Every row gives one point. Each copy is the shape, with its points in the same order, stretched, turned, moved and blurred by noise. Say if it was mirrored as well.
(in the rows, 128 means zero)

Shape (6 x 2)
[[130 141]
 [159  95]
 [ 78 110]
 [ 93 102]
 [176 185]
 [102 115]]
Copy 1 (6 x 2)
[[109 141]
 [144  89]
 [ 66 115]
 [ 90 100]
 [136 187]
 [ 86 112]]
Copy 1 is: only turned
Copy 2 (6 x 2)
[[129 145]
 [ 63 139]
 [140  87]
 [122  99]
 [134 209]
 [125 108]]
Copy 2 is: mirrored
Copy 3 (6 x 2)
[[115 148]
 [155 104]
 [ 78  81]
 [101  86]
 [125 202]
 [ 90  93]]
Copy 3 is: only turned
Copy 4 (6 x 2)
[[140 152]
 [130 101]
 [ 81 154]
 [ 89 133]
 [196 154]
 [103 144]]
Copy 4 is: only turned

Shape (9 x 3)
[[122  84 158]
 [131 130 135]
 [109 156 104]
 [159  93 122]
 [116  63 144]
 [157  90 129]
 [115 166 112]
 [105 163  88]
 [197  92 165]]
Copy 1 (9 x 3)
[[101  89 148]
 [134 124 121]
 [142 181 116]
 [142  90 161]
 [ 90  89 174]
 [137  85 160]
 [148 176 103]
 [148 198 120]
 [154  29 137]]
Copy 1 is: mirrored
Copy 2 (9 x 3)
[[ 86  99 152]
 [125 126 134]
 [121 159 100]
 [116  72 125]
 [ 64  84 140]
 [115  75 131]
 [136 160 107]
 [121 167  86]
 [150  50 169]]
Copy 2 is: only turned
Copy 3 (9 x 3)
[[ 89 106 166]
 [135 132 143]
 [150 165  98]
 [135  77 140]
 [ 72  91 150]
 [128  74 146]
 [158 169 108]
 [156 169  82]
 [146  58 193]]
Copy 3 is: only turned

Shape (9 x 4)
[[109 112 148 161]
 [100 138  88 104]
 [114 144  91  78]
 [211 146 138 150]
 [113 134  85 120]
 [124 153 101 150]
 [111  78 137 103]
 [163  83 129 171]
 [164 137 132 192]]
Copy 1 (9 x 4)
[[108 140 181 151]
 [ 65 107 126  95]
 [ 80 115 110  73]
 [185 149  94 181]
 [ 74 103 122 117]
 [ 88 128 117 151]
 [117 107 187  90]
 [147 101 164 182]
 [138 139 130 206]]
Copy 1 is: only turned
Copy 2 (9 x 4)
[[ 96 135 166 140]
 [ 79 130 111  82]
 [106 132 103  72]
 [182 107  99 190]
 [ 76 119 106 103]
 [ 86 136 100 142]
 [119 103 181  79]
 [124  75 155 162]
 [116 121 121 199]]
Copy 2 is: only turned
Copy 3 (9 x 4)
[[111 109 157 163]
 [118  96  72 113]
 [138 105  69  86]
 [164 223 156 135]
 [122 115  74 129]
 [ 99 144  98 144]
 [168  73 135 125]
 [163 152 149 182]
 [114 186 152 180]]
Copy 3 is: only turned

Shape (10 x 6)
[[182 145 115  88 101  87]
 [ 88 115 168  90 143 174]
 [171 118 124 159 149 128]
 [100 158 162 132 162  62]
 [152 105  33 119 148 125]
 [159 172 158 159 176 123]
 [205 151  92 109 154 133]
 [137  68 177 121 131 152]
 [140 184  58 114 167  74]
 [117 141  94 109  83 126]]
Copy 1 (10 x 6)
[[ 99 165 145  70 118 154]
 [122 119 123 171 103 141]
 [143 165 132 126 156 173]
 [152 123 188 123 125 118]
 [150 118  92  57 137 176]
 [123 140 169 141 177 157]
 [ 96 140 139  76 168 189]
 [140 174 120 179 105 168]
 [135  92 156  34 156 142]
 [118 138  94  95 118 113]]
Copy 1 is: only turned
Copy 2 (10 x 6)
[[169 103  77 151 110 130]
 [128 117 143 114 161  52]
 [106 121 116 132 115 156]
 [174 145 145 162 168 134]
 [124 182  64 105  86 123]
 [ 94 125 112 124 182 141]
 [110 122  44 119 142 111]
 [128 109 163 159  98 101]
 [154 178  53 112 158 132]
 [170 128 114  89 111 118]]
Copy 2 is: only turned
Copy 3 (10 x 6)
[[162 149 164 111 189 122]
 [106 125 138 174  52 172]
 [134 106  98  75 133 142]
 [ 58 168 167 153 179 193]
 [189 130  44 112 131 121]
 [ 76 153 127 103 116 146]
 [163 149  99  82 128 100]
 [151  63 149 114  74 193]
 [115 208  71 132 187 123]
 [131 140 109 172 158  92]]
Copy 3 is: mirrored
Copy 4 (10 x 6)
[[176 174 182 138 116 166]
 [ 95  63 151 115 112 114]
 [134 166 109 104 147 147]
 [159 131 118 145 102  62]
 [ 89 173 134 176 148 177]
 [149 153 125  85 163  84]
 [155 176 162 121 184 155]
 [123  90 102 117 117 156]
 [132 185 168 169 150 102]
 [105 157 176 142  75 143]]
Copy 4 is: mirrored
